Every row gives one point. To make a cloud, some directions were put in groups of two or more. Within a group, all points are equally far from the middle, so they leave a hole (a ring in 2 directions, a hollow ball in 3). The other directions are filled evenly. Then the cloud was stretched, turned, moved and blurred a little. Count the holes, and give their numbers of directions, smallest first.

Cloud:
[[12,-40,-23],
[-41,-57,-54],
[23,-2,5],
[28,31,-15],
[14,10,-18],
[-2,21,9],
[18,-6,6],
[-40,23,-32],
[3,-39,32],
[-48,-1,-48],
[-5,18,-19],
[-35,-39,-44],
[42,-21,-37],
[-10,-3,-56],
[10,-45,15],
[-2,-59,12],
[29,-42,-24],
[-41,-54,-42],
[-13,35,-17],
[-20,-44,-7],
[23,23,12],
[-10,-23,9]]
Holes: 0

Cloud:
[[11,45,-27,-7],
[9,37,7,-33],
[-11,-29,-27,40],
[-42,11,26,-31],
[3,48,-26,16],
[-9,40,38,25],
[14,35,26,-24],
[-44,-19,-24,26],
[-60,-10,18,9],
[34,32,-8,-17],
[32,10,36,-2],
[-60,-3,-10,22],
[-41,21,33,-20],
[-47,25,33,-9],
[-27,32,-37,-8],
[6,30,16,52],
[9,45,-29,3],
[-43,-24,-18,33],
[-48,-21,-19,29],
[49,3,-8,-6],
[-37,-23,19,-32],
[13,31,42,-2],
[-10,38,42,-1],
[3,36,17,-33],
[18,43,-26,-5],
[-23,-32,3,43],
[-43,33,-26,13],
[-23,44,-31,10],
[-17,40,42,2],
[-31,-38,27,2]]
Holes: 2 (2, 2)

Cloud:
[[-7,17,17,25,44,-42],
[-53,3,-39,0,-19,-43],
[-35,28,41,-10,-44,12],
[-31,-31,18,10,1,-28],
[-24,44,31,-40,-4,32],
[19,12,48,1,-50,-17],
[-22,25,30,36,-15,43],
[27,27,30,36,-25,33],
[-4,32,19,18,-29,-44],
[-20,23,43,1,50,-42],
[-40,-4,29,39,8,7],
[57,3,47,6,-3,-35],
[-29,43,-6,-24,60,16],
[-41,7,-19,8,-29,0],
[-44,56,39,-17,-14,6],
[11,37,-32,-47,3,1],
[35,-37,-4,-3,15,-28],
[-10,16,5,21,-6,29],
[-58,-18,-1,-11,8,-26],
[4,24,19,6,-3,-28],
[-8,-31,-16,27,38,-1],
[10,20,-28,11,32,8],
[7,25,-4,-39,-42,38],
[-24,-20,4,18,47,3],
[8,29,12,9,-40,-30],
[11,-28,7,-29,-25,-10],
[-28,47,16,-13,2,-7],
[10,-36,20,27,-48,-6],
[26,23,8,10,31,-21],
[-43,41,-23,11,3,-13],
[17,-18,45,-8,2,16],
[28,30,12,3,29,-17],
[-25,0,-39,60,15,4],
[31,42,35,-3,-36,34],
[9,38,27,25,-1,45],
[-33,8,-13,36,30,-10],
[-11,-29,10,-5,-47,8],
[-41,35,23,2,15,-55],
[-13,-21,-25,-39,-7,-43],
[27,7,-2,9,36,-18],
[-6,11,-27,3,22,-8],
[11,14,-29,3,-16,4],
[-36,-4,-57,-10,31,-1],
[16,-16,-6,51,-26,-45],
[-4,-9,-7,-17,1,11],
[15,-8,18,13,36,-12],
[-44,-11,-21,-13,26,40],
[-34,18,-41,-4,-34,22],
[-1,39,-5,-3,0,-2],
[-24,43,26,-38,13,-22],
[3,39,5,33,-14,33]]
Holes: 0
